Rows are points. The points of each table are mixes of a few directions, plus a little noise. How many directions does each table use, and how many do they share? Where both have some left over, give the other angles between the two spaces (their principal angles), to ten degrees, smallest first.

First (4 x 2):
[[-0.1  0.0]
 [-8.0 -4.5]
 [ 6.6  3.7]
 [ 1.5  0.8]]
Second:
[[ 4.3 -1.6]
 [ 7.9 -3.0]
 [-6.9  2.6]
 [-4.8  1.8]
 [-6.1  2.3]
 [ 5.9 -2.3]
 [-0.3  0.1]]
Directions: first 1, second 1, shared 0; angles 50

First:
[[ -4.1  -3.6  -0.4  -1.9]
 [-12.4 -10.5  -1.1  -5.7]
 [  5.3   4.5   0.5   2.4]
 [  8.2   6.9   0.9   3.8]
 [ -2.7  -2.3  -0.4  -1.2]
 [  4.7   4.0   0.5   2.2]
 [  1.8   1.5   0.1   0.8]
 [ -0.6  -0.4  -0.1  -0.3]]
Second:
[[-6.8 -5.7 -0.7 -3.1]
 [11.2  9.4  1.0  5.1]
 [-3.2 -2.7 -0.3 -1.5]
 [-2.6 -2.3 -0.3 -1.2]
 [ 1.3  1.1  0.1  0.7]]
Directions: first 1, second 1, shared 1

First:
[[  4.4  -2.0  -0.1   0.2 -10.8  -4.6   1.2   8.3  -6.5]
 [  5.4  -1.0  -5.8  -0.6  -5.5  -1.4   0.4   5.5  -3.2]
 [ -4.4   1.7   1.3   0.0   9.2   3.8  -1.0  -7.4   5.5]
 [ -4.6   1.1   4.0   0.4   5.9   2.0  -0.6  -5.6   3.6]
 [  2.4  -1.3   0.5   0.2  -6.7  -3.0   0.8   5.0  -4.1]
 [ -3.8   0.5   5.1   0.5   2.6   0.3  -0.1  -3.2   1.5]
 [  6.8  -1.8  -5.2  -0.5  -9.8  -3.4   0.9   8.8  -5.9]
 [ -4.2   1.5   1.8   0.1   7.9   3.1  -0.8  -6.5   4.7]
 [ -1.9   1.3  -1.5  -0.3   7.0   3.3  -0.9  -5.0   4.3]]
Second:
[[  2.4  -3.2   4.7   3.8   0.8   8.8  -2.8  -1.4   0.0]
 [  4.7  -1.1  -3.1   3.1  -0.9  -0.5  -0.4   0.7  -2.6]
 [ -6.8   4.2  -1.2   6.7   0.4  -4.5  -1.9  -0.8   1.1]
 [  3.3  -1.3  -2.1  -7.4   2.9   2.1   2.1  -1.1   1.6]
 [-17.1   8.3   0.9  -7.1   1.8 -10.7   2.7  -0.6   6.8]
 [  2.2  -0.7  -0.9   8.0   0.6   3.1  -3.0  -1.2  -1.2]
 [  5.6  -3.1  -0.3  -3.9   2.8   6.7   0.2  -1.7   0.7]
 [ -0.9   0.9   0.3  -1.0  -6.7  -8.9   2.3   4.9  -3.9]
 [  6.8  -4.0   1.3  -2.4  -1.9   3.8   0.6   1.2  -2.5]]
Directions: first 2, second 4, shared 1; angles 30

First:
[[-8.0 -2.2  2.4 -0.3 -4.0  2.3  0.8 -5.9 -3.3 -7.4 -5.4  4.0]
 [-3.4  8.0  3.7 -4.4  8.5 -2.2 -8.3  3.5 -1.2 -0.5 -5.8 -3.9]
 [ 8.2  8.1 -1.8  0.0  3.9 -3.1  1.1  6.4  0.4  6.5  3.8 -4.5]
 [ 4.9 -3.7 -4.5  1.3 -3.3  1.3  3.8  0.5  0.5 -1.6  9.2  3.7]
 [-1.9 -6.5 -4.5  2.5  6.7  0.0 -2.4  5.6  1.8  3.5 -5.8  1.6]
 [ 1.3 -8.0 -3.1  1.3 -2.8  2.0  1.2 -1.1  2.2 -1.5  5.6  3.7]
 [-2.6  6.4  1.5 -0.2  3.9 -1.7 -0.5  2.3 -2.9  1.0 -8.1 -2.1]
 [ 4.2  4.4  4.8  0.2 -5.6 -1.6  3.2 -4.1  2.0  5.6  2.3 -6.0]
 [-2.8 -6.4  1.7 -0.5 -7.4  2.9  1.0 -7.3  0.7 -5.7  4.2  3.5]]
Second:
[[ -1.6   3.9  -1.3   1.7  -8.2   1.7   9.7  -4.2  -7.5  -8.3   0.7   5.8]
 [  0.3  -0.6   0.4  -0.1   1.0   0.0  -1.1   0.7   1.3   1.2  -0.1  -0.7]
 [ -0.6   1.5  -0.4   0.6  -2.8   0.8   3.5  -1.8  -2.9  -3.1   0.3   2.3]
 [ -0.9   2.0  -0.6   1.0  -4.2   0.8   4.9  -2.2  -3.9  -4.2   0.3   3.1]
 [  0.2  -0.5   0.1  -0.1   0.8  -0.1  -1.0   0.4   0.7   0.8   0.1  -0.8]
 [  2.0  -5.4   1.6  -2.3  10.7  -2.2 -12.5   5.8  10.0  11.0  -0.7  -7.8]
 [ -0.9   2.4  -0.8   0.9  -4.6   1.0   5.3  -2.4  -4.0  -4.6   0.2   3.4]
 [  1.8  -4.5   1.4  -2.0   9.0  -1.9 -10.6   4.6   8.2   9.1  -0.7  -6.6]
 [  0.8  -1.6   0.5  -0.8   3.5  -0.8  -4.1   2.2   3.3   3.4  -0.2  -2.9]
 [ -1.8   4.9  -1.5   2.2  -9.6   2.0  11.5  -5.4  -9.2 -10.0   0.5   7.0]
 [  0.9  -2.1   0.7  -1.1   4.4  -0.7  -5.0   2.4   4.0   4.4  -0.3  -3.2]]
Directions: first 5, second 1, shared 1
